Each row of a before or after table is a point. One or more steps were done to the points. Then noise was added and the rows were shuffled. The steps act on columns, c1 being the first. Name the steps. A step turns or swaps two columns, mirrors them in a line or flattens them onto one, adds a multiple of one to another, or multiplies or shifts one. Angles are multiples of 10 degrees, from the lower column toward the higher: turns from -170 to 170, lines from 10 to 170 but not 90. Use the fewest steps. Two steps may share a column if one is a turn and the other turns, adds or multiplies; they go together, in the order done. Otherwise the lowest column goes first.

Before:
array([[-0.30,  0.06, -0.06],
       [-0.37, -0.32,  0.18],
       [-0.12, -0.02,  0.33],
       [-0.38,  0.07, -0.36],
       [-0.30, -0.08, -0.51],
       [-0.32,  0.55,  0.23],
       [-0.40, -0.24,  0.24],
       [-0.11, -0.23,  0.22],
       [-0.45, -0.15,  0.28],
       [-0.40,  0.30,  0.27],
       [-0.44,  0.44,  0.13],
       [ 0.23, -0.20,  0.33],
       [-0.47,  0.02,  0.29],
       [ 0.25, -0.15, -0.39]])
After:
array([[ 0.07, -0.45,  0.11],
       [ 0.22, -0.42,  0.12],
       [-0.24, -0.47,  0.11],
       [ 0.00, -0.30, -0.02],
       [ 0.04, -0.12,  0.12],
       [ 0.24, -0.07,  0.08],
       [ 0.30, -0.37,  0.10],
       [ 0.11,  0.26, -0.14],
       [ 0.13, -0.28, -0.20],
       [-0.48, -0.41,  0.08],
       [-0.02, -0.39, -0.14],
       [ 0.39, -0.31,  0.09],
       [ 0.16,  0.25,  0.13],
       [-0.33, -0.51,  0.06]])
Steps: turn c1 and c2 by 100 degrees; multiply c3 by 0.4

Before:
array([[-0.23, -0.64,  0.23, -0.15,  0.07, -0.09, -0.24, -0.35],
       [ 0.91, -0.12, -0.07,  0.05, -0.05, -0.38, -0.26,  0.00],
       [-0.27, -0.14, -0.31,  0.03, -0.21, -0.19, -0.31,  0.07],
       [-0.20, -0.13, -0.38, -0.39,  0.43, -0.28,  0.24,  0.08],
       [ 0.12, -0.21, -0.17, -0.02,  0.12, -0.10,  0.44,  0.13],
       [-0.02, -0.41,  0.25,  0.26, -0.18,  0.55, -0.39, -0.01],
       [-0.18, -0.21, -0.24, -0.03, -0.09,  0.30, -0.37, -0.25],
       [-0.26, -0.07, -0.42,  0.07, -0.01, -0.18, -0.39,  0.24],
       [-0.12,  0.01, -0.42,  0.17,  0.01, -0.39, -0.28,  0.16],
       [-0.27, -0.08, -0.16, -0.52, -0.07, -0.42, -0.20,  0.16],
       [-0.18, -0.54, -0.41, -0.27, -0.18, -0.43, -0.23,  0.01],
       [-0.11, -0.39,  0.04,  0.19,  0.63, -0.26, -0.26, -0.07],
       [ 0.15,  0.05,  0.05,  0.19, -0.11,  0.37,  0.74, -0.17],
       [-0.07,  0.00, -0.27, -0.31,  0.27,  0.16, -0.23,  0.20]])
After:
array([[-0.28, -0.42, -0.24,  0.12, -0.36, -0.35, -0.19,  0.08],
       [ 0.75,  0.22,  0.14,  0.14, -0.17,  0.18,  0.01, -0.11],
       [-0.24,  0.09, -0.14, -0.38,  0.20,  0.07, -0.03,  0.26],
       [-0.24, -0.25, -0.37, -0.40,  0.16, -0.21, -0.23, -0.06],
       [-0.09, -0.26,  0.07, -0.04,  0.00, -0.22,  0.94, -0.05],
       [-0.43, -0.13,  0.28, -0.33,  0.24, -0.11, -0.18, -0.01],
       [-0.30, -0.19,  0.36, -0.28,  0.16, -0.16, -0.07,  0.01],
       [ 0.46, -0.17,  0.07, -0.16,  0.12, -0.15,  0.04,  0.12],
       [-0.39,  0.03,  0.09,  0.35, -0.01,  0.02,  0.05, -0.18],
       [-0.36, -0.18,  0.17, -0.25,  0.08, -0.15, -0.21, -0.21],
       [-0.28, -0.36,  0.14,  0.14, -0.08, -0.29, -0.06,  0.63],
       [-0.40,  0.02,  0.09, -0.22, -0.25,  0.02, -0.12, -0.10],
       [ 0.20, -0.21, -0.15, -0.52,  0.07, -0.19, -0.23,  0.43],
       [-0.26, -0.53, -0.04, -0.49,  0.00, -0.43, -0.13, -0.18]])
Steps: mirror c1 and c7 in the line at 40 degrees; flatten c2 and c6 onto the line at 40 degrees; mirror c3 and c4 in the line at 60 degrees; swap c5 and c8
